Each row of a before or after table is a point. One or more steps were done to the points. Then noise was added and the rows were shuffled. The steps act on how far a point lies along the listed directions, d1 being the first. Write out the steps. A step turns or swaps two directions, mirrors them in a line or flattens them onto one, adds a multiple of one to another, or multiplies one. Angles are multiples of 10 degrees, from the lower direction toward the higher: turns from -170 to 170, lines from 10 to 170 but not 90. Use the fewest steps. Two steps may share a direction if one is a turn and the other turns, adds or multiplies; they go together, in the order done. Otherwise the lowest direction goes first.
(in the rows, 128 means zero)

Directions:
(1): [ 98 136  75]
(2): [ 99  74 136]
(3): [ 83 157 158]
Before (10 x 3)
[[ 88 123  85]
 [139 121 138]
 [168 113 164]
 [155 159 132]
 [ 73 158  79]
 [119 185 136]
 [175 154 128]
 [130 143 111]
 [161 120 139]
 [132  89 113]]
After (10 x 3)
[[178 213 121]
 [164 234 115]
 [154 135 136]
 [ 98  58 129]
 [ 89  94 102]
 [194 221 123]
 [100 155  89]
 [130 121 135]
 [151 122 151]
 [144 162 111]]
Steps: multiply d1 by 0.7; multiply d2 by 2.5; multiply d3 by 0.4

Directions:
(1): [152 196 102 140 118 130  74  96]
(2): [ 73 110 170 121 157 135  72  98]
Before (10 x 8)
[[140 100 112 138 131 114 184 145]
 [162 115 132 154 119 138 144 146]
 [153 232 105 135 124 144  22  70]
 [ 75 117 166 115 141 131  87  96]
 [ 97  90 149 108 131 107 116 109]
 [132 114 110 148 112 125 167 161]
 [134  96 116 112 113 118 202 160]
 [130 172 113 136 115 116  71  95]
 [125 100 133 129 128 124 152 112]
 [136 186 134 141 115 115  98  89]]
After (10 x 8)
[[ 91 113 147 139 158 123 101  97]
 [195 110  91 123  96 136 249 201]
 [154 119 102 127  98 102 187 160]
 [ 63 115 158 114 152 132  88 104]
 [118 128 130 132 130 127 110  89]
 [ 79 105 143 148 137 135 106 126]
 [148 155 103 123 104 107 100  96]
 [167 186  91 135  93 122 130 113]
 [150 122 132 137 108 108 193 143]
 [126  97 159 145 139 148 114 129]]
Steps: turn d1 and d2 by -130 degrees

Directions:
(1): [ 78 112  91 134 109 147  75 132 125 115  60  75]
(2): [177 121 167 158 116 115  40 120 161 159 125 140]
Before (9 x 12)
[[161 140 162 113 166 112 193 118 110 141 182 187]
 [148 134 151 146 128 111  50 148 151 141 115 126]
 [107 127 137 126 117 136  81 127 140 134  91 122]
 [147 145 142 113 133 116 188 140 100 119 167 166]
 [ 96 114  87 130 123 142 148 145 107 113 129 118]
 [181 155 175 123 158 100 202 101 138 141 210 182]
 [145 128 151 146 124 113  80 133 152 143 128 145]
 [144 102 156 153 110 132  81 127 146 142 114 139]
 [123 128 127 156 115 121  50 128 163 146 105 140]]
After (9 x 12)
[[162 125 154 152 104 115  54 141 131 144 110 135]
 [145 108 147 154 122 125  23 118 147 161  86 128]
 [ 65 139  80 119 133 133 166 135 125 111 114 129]
 [149 120 126 139 136 121 140 140 133 133 173 159]
 [ 81 110 107 125 119 149 153 136 108 110  98 109]
 [ 88 138 129  99 138 137 170 128 114 116 128 137]
 [ 81 130  98 120 129 130 127 144 124 108  99 108]
 [ 74 145  92 109 139 136 150 158 107 100 104  95]
 [135 118 145 161 105 124   5  98 162 147  75  89]]
Steps: turn d1 and d2 by -130 degrees
